Each row of a before or after table is a point. The points were changed in one or more steps. Then noise was added and the rows were shuffled. The steps act on columns, c1 being the first. What was done? A step turns or swaps two columns, mirrors them in a line or flattens them onto one, adds a multiple of one to another, or multiplies or shifts one. Angles are multiples of 10 degrees, from the lower column toward the higher: turns from -170 to 170, lines from 10 to 170 but not 90. Use the fewest steps. Two steps may share a column if one is a turn and the other turns, adds or multiplies; they go together, in the order done. Otherwise the lowest column goes first.
(in the rows, 128 means zero)

Before (12 x 3):
[[154 130 138]
 [117 138 100]
 [103 128 157]
 [153 132 122]
 [133 142 144]
 [134 163 113]
 [131 110 118]
 [134 123 121]
 [111 105 135]
 [ 92 132 145]
 [119 149 128]
 [ 85 148 117]]
After (12 x 3):
[[121 233 114]
 [122  75 120]
 [123 191 135]
 [143 170 134]
 [126 113 118]
 [140 140 105]
 [134 128 166]
 [123  60 145]
 [ 99 158 118]
 [118 140 166]
 [153 134 114]
 [ 91 188 154]]
Steps: turn c1 and c3 by -50 degrees; multiply c2 by 3

Before (12 x 6):
[[118  79 140 110 135 149]
 [174 162 107 141 125 126]
 [ 89 110 171 155 143 109]
 [ 75  97 124 172  72 144]
 [ 91 127 184 105 160  96]
 [113  94 149 101 127 146]
 [155 182 117 148 146 155]
 [108 129 140  94 140 125]
 [146 127 113 161 106 118]
 [ 79 111 123 130 154 127]
 [145 151 126 128 145 152]
 [127 102 116 170  90 120]]
After (12 x 6):
[[125 175 118 133 110 120]
 [155 116 115  73 164 155]
 [145 115 129 109 166 150]
 [ 88 110 182 141 186  97]
 [ 77 137 122 140 172 124]
 [149 162 114 113 128 118]
 [107  96 140 148 156 123]
 [116 139 139 183 155 148]
 [174 123 107  96 146 122]
 [ 73 185 125 130  94 142]
 [117 123 153 170 148 148]
 [ 91 158 167 125 165 110]]
Steps: turn c2 and c4 by -120 degrees; shift c5 by 20

Before (14 x 9):
[[121 125  83 118 129 124 131 113 147]
 [169 165 128 157 135  81 123 119  96]
 [160 108 135 122 127 129 174 127 119]
 [107 154 122 115 126 127 120 138 124]
 [112 133 129 112  51 118 103 116 120]
 [120 127 126 168 142 136 135 120 139]
 [175 141 125 116  90  59 131 152 154]
 [249 114 116 117 111 138 109 113 125]
 [110 111 126 125 122 114 169 138 148]
 [110 120 111 129 119 135 133 105 129]
 [112 107 100 122 146 134  98 119 141]
 [116 120 133 134 144  83 135 101 139]
 [136 163 132 117 134 135 108 113 142]
 [100 105 119 129 139 115 124 130 131]]
After (14 x 9):
[[142 118 142 130 118 120 129 104 138]
 [129 111 170 118 128 108 121 111 125]
 [139 122 128 169 142 117 125 120 125]
 [124  86 115 126 122  99 124 138 138]
 [129 151 136 112  51 125 136 116 150]
 [ 94 120 120 134 143 102 132 101 151]
 [114  82 106 122 127 150 126 128 108]
 [ 67 149 129 157 136 161 100 120 133]
 [130 117 137 131 138 109 148 131 155]
 [138 145 136 114 126 123 109 137 145]
 [130 163 132 117 135 122 108 112 112]
 [ 76 134 145 117 110 185 148 113  34]
 [141 134 164 121 146 112 156 120 131]
 [ 45 131 130 117  89 107 115 152 111]]
Steps: turn c1 and c6 by -120 degrees; turn c6 and c9 by 120 degrees; turn c3 and c7 by 160 degrees; turn c2 and c7 by -60 degrees

Before (12 x 12):
[[110 113 133 103 159 110 146 115 143 136 159 151]
 [146 108  91 140 120 142 124 134 167 148 129 145]
 [118 128  96 136  92 164 150 113 144 143 156 153]
 [ 94 111  72 108 117 153 112 114 145  98 126  94]
 [132 104 152 122 116  99 127 129 131 116 157 145]
 [119 114 125 104 130  94 118 136 141  92 134 182]
 [112 152 142  92 141  87 111 140 141 129 161 145]
 [134  90  81  76  91 171 122 139 151 108 114 125]
 [143 147 141 101 150  89 127 102 126 113 144 150]
 [125 108  85 102 113 186 120 131 170  76 147 114]
 [130 108  97 124 122 157 106 114 128 143 166 155]
 [145 114  77 130 125 137 145 154 124 136 149 144]]
After (12 x 12):
[[119 152 145 142 107 175 118 150 176 143 162 126]
 [142 107 120 146 111 103  99 115 166 133 164 105]
 [114  91  52 186 152 103 109 155 138 112 116 102]
 [ 85 111  27 157 160 111 107 122 141 140 126 141]
 [ 90 112  73 136  87 170 116 145 146 118 133  94]
 [152 108 122 120 120 111 120 130 170 120 128 111]
 [124 148 119 147  95 176 133 112 141 107 144 130]
 [145 115  90 120 117 115 140 154 143 119 148 117]
 [ 81 109   7 170 149  81 112 141 187 104 148 126]
 [121 106 136 123 123 158 121 130 161 117 159 108]
 [126 113 144 146  86 156 138 125 175 146 159 138]
 [137 127 118 137 134  94 153 109 172 145 157  85]]
Steps: add 1.5 times c10 to c3; turn c1 and c10 by -60 degrees; add 0.3 times c2 to c7; turn c4 and c8 by -20 degrees; turn c4 and c6 by -160 degrees; turn c5 and c12 by 130 degrees; add 1 times c11 to c9
